Every row gives one point. Each copy is the shape, with its points in the same order, stretched, turned, moved and blurred by noise. Some copies are also mirrored. Which?

Shape:
[[-0.1 -0.2  5.5]
 [-5.8 -3.4 -1.6]
 [ 2.7  4.5 -3.6]
 [-1.0 -1.8  4.8]
 [ 4.3 -1.8  6.3]
 [ 5.4  3.1  0.3]
 [-1.7  3.0 -1.3]
 [-1.9  3.3 -0.2]
 [-3.5 -0.2 -2.4]]
Copy 1 (9 x 3):
[[-1.3  5.0  4.7]
 [-0.4  2.5 -5.3]
 [ 3.6 -6.2  4.5]
 [-0.3  5.3  2.2]
 [ 2.6  5.1  6.3]
 [ 4.0 -2.6  8.0]
 [-0.5 -2.2  1.8]
 [-0.8 -1.1  3.3]
 [ 0.3 -0.5 -1.3]]
Copy 1 is: mirrored
Copy 2 (9 x 3):
[[-0.5  2.5  3.1]
 [-7.9 -0.4 -2.7]
 [ 6.0 -3.5 -3.9]
 [-2.9  1.5  3.0]
 [ 0.8 -1.4  5.5]
 [ 6.6 -3.9 -0.3]
 [ 1.5  0.5 -3.1]
 [ 1.6  1.6 -2.5]
 [-2.9 -0.5 -3.7]]
Copy 2 is: only turned
Copy 3:
[[-2.7 -2.2  4.0]
 [-5.9  4.2 -2.0]
 [ 5.5  4.3 -0.2]
 [-3.1 -1.7  2.2]
 [-1.0 -6.1  2.7]
 [ 4.5 -1.1  1.9]
 [ 0.5  4.0  1.5]
 [ 0.3  3.9  2.3]
 [-2.8  4.3 -1.4]]
Copy 3 is: only turned
Copy 4 (9 x 3):
[[ 1.3  1.5  6.5]
 [-4.4  6.0 -3.0]
 [-0.6 -5.9 -0.9]
 [ 0.6  3.4  5.0]
 [ 5.5  1.1  7.4]
 [ 3.3 -5.1  3.1]
 [-3.2 -1.8  0.3]
 [-3.1 -1.7  1.6]
 [-3.8  1.7 -2.2]]
Copy 4 is: mirrored

Shape, 12 rows:
[[-3.4  1.1  1.8  2.2  2.4 -2.5]
 [-3.5  2.1 -1.3 -0.1  0.5 -2.7]
 [ 2.2 -4.2  2.8 -5.6 -2.4  1.6]
 [-2.9  5.2 -5.5  5.9 -2.6  4.0]
 [ 0.1  6.1 -2.5 -0.7 -2.1  4.9]
 [ 4.6  0.4  0.4 -2.1 -0.9  0.2]
 [ 0.0 -1.9  1.9 -4.5 -4.2 -1.4]
 [-5.8  2.6  1.3  0.8  3.7 -0.4]
 [ 4.1 -4.8 -2.3 -7.1 -3.8  1.4]
 [-4.2  0.3  1.3 -2.3  2.6 -3.1]
 [ 3.8  6.2 -6.4 -1.1 -2.1  3.6]
 [ 3.1  2.7  2.8 -4.7 -4.4 -0.4]]
Copy 1 (12 x 6):
[[ 0.8  0.2 -1.8  5.3  1.0 -2.5]
 [-0.8 -1.3 -2.3  1.8 -2.3 -2.6]
 [-1.7 -4.5  3.4 -1.2  5.2  1.9]
 [-3.8  7.2  1.9  2.2 -5.6 -2.5]
 [ 0.3  2.0  3.9 -2.4 -2.1 -4.8]
 [ 2.0 -3.4  3.2 -0.1  0.1  1.7]
 [-2.8 -5.1  2.0  0.7  2.7  0.3]
 [ 0.1  1.9 -3.8  3.9  1.8 -5.9]
 [-3.1 -5.7  3.4 -5.1  1.3  5.7]
 [ 1.0 -2.9 -3.1  1.8  1.1 -3.0]
 [ 1.9  1.0  3.1 -4.5 -6.7 -0.8]
 [ 1.7 -6.2  5.2  0.1  0.3 -2.1]]
Copy 1 is: only turned
Copy 2 (12 x 6):
[[-3.0  1.2  1.6  1.3  4.9 -0.1]
 [-4.4  2.0  0.1  0.4  0.5 -2.1]
 [ 6.3  2.6  2.8 -1.3 -2.9  0.4]
 [-4.1 -1.3 -5.5  0.9 -2.9  5.8]
 [-2.1  5.3 -3.1  0.4 -5.4  6.0]
 [ 4.3  4.3 -2.7 -2.1 -1.6  1.0]
 [ 3.9  2.2  2.3  1.5 -2.1 -2.3]
 [-5.8  2.3  3.5  1.4  3.7  0.7]
 [ 6.7  1.3 -0.2 -4.4 -7.5 -1.7]
 [-3.7  2.7  3.8  0.2  2.2 -3.0]
 [-0.4  5.2 -6.9 -3.5 -8.0  3.6]
 [ 4.2  7.8  0.0  2.6 -4.3  0.3]]
Copy 2 is: only turned
Copy 3, 12 rows:
[[-2.0  1.2  0.2 -1.8  3.1 -6.2]
 [-4.0  1.9  0.8 -4.2  1.7 -5.8]
 [ 1.3 -2.3 -0.2 -5.6  1.4  5.5]
 [-8.4  3.6  1.0  6.0  2.7 -4.3]
 [-3.6  6.0  4.1  2.0  0.7  0.7]
 [ 1.2  0.6 -0.8 -2.7 -3.0  3.0]
 [-1.5 -3.5  2.0 -6.6 -0.9  2.3]
 [-2.9  4.1  1.2 -2.0  6.1 -6.6]
 [-2.4 -2.1 -1.6 -8.2 -0.1  7.2]
 [-2.7  2.1  0.6 -7.0  3.4 -4.7]
 [-5.1  5.1  2.9  2.1 -2.6  2.3]
 [ 2.3 -0.4  4.9 -4.1 -4.7  3.6]]
Copy 3 is: only turned
